Each row of a before or after table is a point. The points were changed in one or more steps. Then noise was added and the rows were shuffled. The steps act on columns, c1 being the first. What was done? A step turns or swaps two columns, mirrors them in a line or flattens them onto one, adds a multiple of one to another, or multiplies or shifts one. Angles are multiples of 10 degrees, from the lower column toward the higher: turns from -170 to 170, lines from 10 to 170 but not 90. Use the fewest steps. Two steps may share a column if one is a turn and the other turns, adds or multiplies; they go together, in the order done. Otherwise the lowest column goes first.

Before:
| +0.35 | +0.08 | -0.58 |
| +0.00 | -0.30 | +0.39 |
| +0.06 | -0.23 | +0.05 |
| -0.55 | +0.41 | +0.10 |
| +0.41 | +0.30 | +0.43 |
| +0.43 | -0.51 | +0.44 |
| +0.13 | -0.11 | +0.22 |
| +0.03 | +0.40 | +0.16 |
| -0.08 | -0.12 | +0.44 |
| -0.42 | +0.37 | -0.15 |
| -0.33 | +0.33 | +0.06 |
| +0.16 | -0.03 | -0.30 |
| -0.43 | +0.19 | +0.33 |
After (13 x 3):
| -0.01 | +0.49 | +0.10 |
| +0.06 | +0.21 | +0.10 |
| -0.16 | +0.05 | +0.37 |
| -0.04 | +0.39 | +0.25 |
| -0.21 | -0.25 | +0.32 |
| +0.03 | +0.20 | -0.09 |
| +0.18 | +0.67 | +0.02 |
| +0.06 | -0.18 | -0.26 |
| -0.13 | -0.21 | +0.25 |
| -0.18 | -0.37 | +0.12 |
| +0.03 | -0.20 | +0.38 |
| +0.14 | -0.43 | -0.40 |
| +0.17 | +0.05 | +0.53 |
Steps: multiply c1 by 0.4; mirror c2 and c3 in the line at 70 degrees

Before, 11 rows:
| -0.32 | +0.06 | -0.31 | +0.12 |
| -0.23 | -0.09 | +0.40 | -0.54 |
| +0.32 | +0.05 | -0.19 | -0.10 |
| -0.02 | -0.19 | +0.52 | -0.39 |
| +0.32 | +0.56 | -0.12 | +0.12 |
| +0.04 | +0.52 | +0.51 | +0.06 |
| -0.39 | +0.06 | -0.32 | +0.09 |
| -0.53 | +0.14 | +0.53 | -0.27 |
| +0.15 | +0.24 | -0.04 | -0.28 |
| +0.24 | -0.17 | -0.01 | -0.18 |
| -0.24 | -0.06 | +0.26 | +0.13 |
After (11 x 4):
| -0.20 | +0.00 | +0.28 | -0.27 |
| +0.13 | +0.45 | +0.54 | -0.02 |
| +0.03 | -0.21 | +0.05 | -0.40 |
| -0.37 | +0.51 | -0.19 | -0.18 |
| +0.30 | -0.21 | +0.58 | -0.24 |
| +0.03 | +0.04 | -0.20 | -0.32 |
| +0.02 | +0.24 | -0.04 | +0.36 |
| -0.49 | +0.38 | -0.09 | -0.08 |
| -0.06 | -0.32 | +0.01 | +0.39 |
| -0.06 | -0.28 | +0.08 | +0.37 |
| -0.52 | +0.55 | +0.14 | +0.30 |
Steps: turn c1 and c4 by -60 degrees; swap c2 and c3

Before:
| +0.11 | +0.04 | -0.21 | -0.35 |
| -0.13 | +0.06 | +0.07 | +0.20 |
| +0.09 | -0.23 | -0.30 | +0.12 |
| +0.11 | -0.10 | -0.24 | -0.11 |
| -0.06 | +0.08 | +0.04 | +0.23 |
| +0.04 | -0.61 | -0.13 | +0.16 |
| -0.04 | -0.01 | +0.08 | +0.30 |
| -0.51 | +0.05 | +0.12 | +0.21 |
| -0.18 | -0.02 | -0.05 | -0.35 |
| +0.02 | +0.00 | -0.50 | +0.28 |
| +0.11 | -0.49 | -0.10 | +0.12 |
| +0.09 | +0.06 | +0.15 | +0.21 |
| -0.13 | -0.02 | -0.28 | -0.21 |
After:
| -0.02 | +0.03 | +0.16 | +0.60 |
| +0.02 | -0.10 | -0.42 | -0.71 |
| +0.01 | -0.02 | -1.00 | +0.57 |
| +0.00 | -0.11 | +0.29 | +0.42 |
| +0.49 | +0.16 | -0.21 | +0.23 |
| -0.04 | +0.12 | -0.56 | -0.42 |
| +0.55 | +0.27 | -0.28 | +0.33 |
| +0.14 | -0.04 | -0.47 | -0.22 |
| -0.08 | +0.17 | -0.10 | -0.69 |
| -0.09 | +0.00 | +0.07 | +0.46 |
| +0.24 | +0.04 | -0.59 | +0.25 |
| -0.12 | +0.07 | +0.14 | +0.40 |
| -0.30 | +0.41 | +0.24 | +0.41 |
Steps: mirror c1 and c2 in the line at 150 degrees; multiply c3 by 2; multiply c4 by 2

Before, 10 rows:
| -0.32 | +0.03 | +0.13 | -0.03 | +0.00 | +0.11 |
| -0.34 | -0.13 | -1.44 | -0.40 | +0.14 | -0.14 |
| +0.49 | -0.24 | +0.05 | +0.03 | +0.16 | +0.00 |
| -0.11 | -0.14 | +0.11 | -0.05 | +0.00 | +0.29 |
| -0.31 | -0.19 | +0.10 | -0.21 | -0.18 | -0.11 |
| -0.16 | -0.25 | +0.09 | -0.36 | +0.25 | +0.05 |
| +0.15 | -0.20 | +0.11 | +0.17 | +0.08 | -0.24 |
| -0.18 | -0.79 | +0.13 | +0.19 | -0.18 | +0.16 |
| -0.34 | +0.05 | -0.05 | +0.21 | -0.12 | -0.04 |
| -0.34 | -0.02 | +0.10 | +0.30 | +0.28 | -0.10 |
After:
| -0.13 | -0.07 | -0.18 | -0.11 | +0.40 | -0.24 |
| -0.17 | +0.25 | +0.11 | +0.38 | +0.57 | +0.02 |
| -0.03 | +0.37 | +0.00 | +0.26 | +0.16 | -0.10 |
| +0.14 | +0.31 | -0.08 | -0.20 | +0.16 | -0.05 |
| +0.07 | +0.37 | +1.43 | -0.39 | +0.43 | -0.14 |
| -0.76 | +0.42 | -0.18 | -0.10 | +0.13 | +0.16 |
| -0.24 | +0.16 | -0.10 | +0.08 | +0.30 | +0.31 |
| +0.13 | +0.33 | -0.21 | -0.23 | +0.57 | -0.08 |
| -0.39 | -0.38 | -0.05 | -0.01 | +0.47 | +0.01 |
| +0.08 | +0.29 | -0.09 | +0.09 | +0.29 | +0.11 |
Steps: turn c1 and c2 by -110 degrees; add -0.5 times c6 to c1; turn c3 and c4 by 150 degrees; shift c5 by +0.30

Before, 9 rows:
| -0.31 | -0.21 | +0.06 | -0.43 | -0.17 | +0.08 | -0.12 | -0.07 |
| -0.71 | +0.19 | +0.14 | +0.00 | +0.17 | +0.11 | +0.09 | +0.60 |
| -0.22 | +0.12 | -0.25 | -0.21 | +0.00 | -0.35 | +0.12 | +0.01 |
| +0.05 | +0.07 | -0.16 | +0.35 | -0.55 | -0.01 | +0.49 | -0.10 |
| -0.39 | +0.14 | -0.16 | +0.07 | -0.26 | -0.90 | +0.02 | -0.28 |
| -0.27 | +0.37 | +0.07 | -0.39 | -0.21 | +0.29 | +0.07 | +0.06 |
| -0.22 | +0.35 | -0.13 | -0.20 | +0.05 | +0.31 | -0.28 | -0.12 |
| -0.31 | +0.14 | +0.16 | -0.15 | -0.04 | -0.04 | +0.55 | -0.42 |
| +0.05 | +0.61 | +0.17 | +0.43 | +0.04 | -0.23 | +0.15 | +0.33 |
After, 9 rows:
| -0.45 | +0.39 | -0.06 | +0.34 | -0.30 | +0.06 | +0.35 | +0.00 |
| -0.75 | +0.17 | -0.62 | -0.13 | -0.04 | +0.05 | +0.16 | +0.11 |
| +0.07 | +0.05 | +0.11 | +0.32 | +0.57 | +0.47 | +0.02 | -0.15 |
| -0.40 | +0.13 | +0.21 | +0.17 | +0.20 | +0.05 | -0.90 | -0.21 |
| -0.24 | -0.20 | +0.12 | +0.29 | -0.39 | -0.06 | +0.06 | +0.05 |
| -0.29 | +0.15 | +0.39 | +0.12 | -0.12 | +0.54 | -0.01 | +0.15 |
| -0.29 | +0.14 | -0.01 | +0.16 | -0.22 | +0.15 | -0.35 | -0.26 |
| -0.35 | +0.34 | +0.15 | -0.01 | -0.19 | -0.24 | +0.26 | -0.13 |
| -0.16 | +0.63 | -0.26 | -0.21 | +0.39 | +0.15 | -0.28 | +0.13 |
Steps: add -0.3 times c2 to c1; turn c3 and c8 by 90 degrees; turn c4 and c5 by 110 degrees; swap c6 and c7

Before, 10 rows:
| -0.01 | -0.28 | +0.03 | +0.10 | -0.40 | +0.25 | -0.09 | +0.54 | +0.00 |
| +0.14 | -0.04 | +0.12 | -0.05 | +0.09 | -0.03 | -0.41 | +0.11 | +0.21 |
| +0.51 | +0.49 | -0.13 | -0.27 | -0.15 | -0.33 | +0.22 | -0.01 | +0.01 |
| +0.16 | +0.17 | +0.14 | -0.58 | -0.30 | -0.41 | +0.09 | -0.06 | +0.23 |
| -0.10 | +0.19 | +0.19 | +0.08 | -0.47 | +0.31 | -0.37 | +0.22 | +0.11 |
| +0.41 | +0.29 | +0.25 | -0.39 | +0.02 | -0.21 | +0.45 | -0.39 | +0.18 |
| +0.22 | +0.27 | -0.20 | -0.58 | +0.05 | +0.00 | +0.14 | -0.18 | -0.05 |
| +0.36 | -0.09 | +0.24 | -0.13 | -0.27 | +0.08 | -0.58 | -0.21 | -0.34 |
| +0.21 | -0.39 | -0.04 | +0.11 | -0.37 | +0.05 | -0.77 | -0.61 | +0.26 |
| +0.04 | +0.44 | +0.00 | -0.15 | +0.08 | -0.46 | +0.27 | -0.29 | -0.40 |
After (10 x 9):
| +0.24 | -0.40 | -0.06 | +0.44 | -0.33 | +0.31 | +0.64 | -0.60 | -0.36 |
| -0.12 | +0.29 | +0.13 | +0.36 | +0.07 | +0.20 | -0.47 | -0.32 | -0.64 |
| -0.36 | -0.30 | -0.02 | -0.03 | -0.39 | +0.24 | +0.16 | +0.41 | -0.59 |
| -0.15 | -0.06 | -0.14 | +0.33 | +0.11 | +0.19 | +0.30 | +0.06 | -0.38 |
| -0.04 | +0.19 | -0.13 | +0.17 | -0.48 | +0.41 | +0.34 | +0.31 | -0.51 |
| +0.18 | +0.45 | +0.02 | -0.08 | +0.09 | -0.47 | -0.29 | -0.27 | -0.97 |
| -0.38 | +0.44 | -0.04 | +0.09 | -0.14 | -0.28 | -0.33 | -0.36 | -0.56 |
| -0.03 | +0.16 | -0.16 | +0.40 | -0.31 | -0.13 | -0.46 | -0.12 | -0.36 |
| +0.02 | +0.35 | -0.39 | -0.03 | +0.02 | -0.21 | -0.61 | -0.49 | -0.42 |
| -0.05 | -0.10 | -0.38 | +0.48 | -0.20 | +0.43 | +0.35 | -0.32 | -0.94 |
Steps: turn c1 and c3 by -160 degrees; turn c1 and c8 by 40 degrees; turn c4 and c7 by 140 degrees; add 0.7 times c4 to c6; shift c9 by -0.60
